Every row gives one point. A path goes straight from each point to the next, and from the last back to the first. The post is the endless flat space through its rows: a point in 2 columns, a line in 3, a plane in 4, and so on, so that a path can go around it. Count how often the path circles the post. Going back the other way cancels.

Post (2 x 3)
[[-0.17 -0.42  0.14]
 [-0.03  0.27 -0.17]]
Path (17 x 3)
[[ 0.11  0.03 -0.44]
 [-0.36  0.10 -0.47]
 [-0.28  0.08  0.03]
 [ 0.13  0.66 -0.20]
 [ 0.14 -0.18  0.05]
 [-0.01 -0.18 -0.25]
 [-0.36 -0.27  0.01]
 [-0.55 -0.76  0.68]
 [ 0.04 -0.36  0.73]
 [-0.09  0.64  0.10]
 [-0.63 -0.78  0.21]
 [-0.08 -0.19 -0.22]
 [ 0.15 -0.46 -0.22]
 [-0.53 -0.56 -0.15]
 [-0.52  0.15  0.13]
 [-0.15 -0.15  0.69]
 [ 0.13 -0.38  0.06]]
Times around: 2

Post (8 x 9)
[[ 0.26  0.16  0.02  0.34  0.19 -0.22  0.06  0.26  0.02]
 [ 0.22 -0.04  0.26 -0.25  0.54 -0.28  0.65  0.27 -0.17]
 [-0.14 -0.60 -0.22  0.46 -0.93 -0.39  0.28  0.10  0.23]
 [ 0.43 -0.17  0.19  0.56 -0.73  0.10 -0.24 -0.50  0.35]
 [-0.30 -0.33  0.32 -0.14 -0.52  0.21  0.02  0.15  0.03]
 [ 0.36  0.23  0.05 -0.22 -0.40  0.25  0.46 -0.51 -0.19]
 [-0.06 -0.03  0.29 -0.35  0.28 -0.11 -0.20  0.32  0.45]
 [-0.14 -0.46 -0.15  0.33 -0.06 -0.15  0.33 -0.05  0.12]]
Path (24 x 9)
[[ 0.20 -0.18  0.23 -0.63 -0.40 -0.33  0.77 -0.25  0.19]
 [ 0.01  0.10  0.82  0.18  0.20 -0.15 -0.22  0.74  0.25]
 [-0.04 -0.44  0.55 -0.43 -0.44  0.24  0.29 -0.07  0.26]
 [ 0.02 -0.69  0.10  0.33 -0.65  0.04 -0.44  0.33  0.38]
 [ 0.22 -0.28 -0.23  0.09 -0.17 -0.73  0.35  0.10  0.06]
 [-0.03  0.09  0.47 -0.24 -0.13  0.02  0.37 -0.46 -0.34]
 [-0.04 -0.35  0.49 -0.52  0.61 -0.62  0.12  0.51  0.80]
 [ 0.43 -0.11 -0.63  0.53 -0.80 -0.36  0.29 -0.02  0.70]
 [ 0.00 -0.45 -0.24 -0.11  0.07 -0.29  0.12  0.57  0.26]
 [-0.33 -0.51 -0.01  0.25 -0.01 -0.33 -0.20  0.64  0.02]
 [-0.10 -0.67  0.37  0.01  0.04  0.04 -0.18 -0.33  0.04]
 [-0.51 -0.53 -0.20  0.30 -0.22  0.49 -0.61 -0.16  0.41]
 [ 0.18 -0.31  0.02  0.66 -0.27 -0.06  0.01  0.21  0.16]
 [ 0.00  0.16  0.13  0.20 -0.16  0.00  0.83  0.25 -0.27]
 [-0.29 -0.96  0.18  0.42 -0.59 -0.24  0.48 -0.83  0.57]
 [ 0.37 -0.02  0.15  0.81 -0.70 -0.11 -0.29 -0.27  0.02]
 [ 0.18 -0.17 -0.20  0.00 -0.39 -0.14 -0.08 -0.09 -0.02]
 [ 0.43  0.14 -0.44 -0.23 -0.07  0.49  0.40 -0.36 -0.19]
 [ 0.65  0.08  0.14  0.05 -0.27 -0.91  0.53  0.63  0.35]
 [-0.15 -0.15  0.52  0.18 -0.29 -0.07  0.55  0.00  0.15]
 [-0.13  0.24 -0.68  0.38 -0.12 -0.28 -0.03 -0.40 -0.17]
 [ 0.12 -0.12  0.32 -0.38  0.24 -0.15 -0.11  0.48 -0.22]
 [ 0.19 -0.32 -0.17  0.09  0.13 -0.38 -0.09  0.11  0.55]
 [-0.01  0.04  0.21  0.54 -0.32  0.27 -0.69 -0.39 -0.12]]
Times around: 0
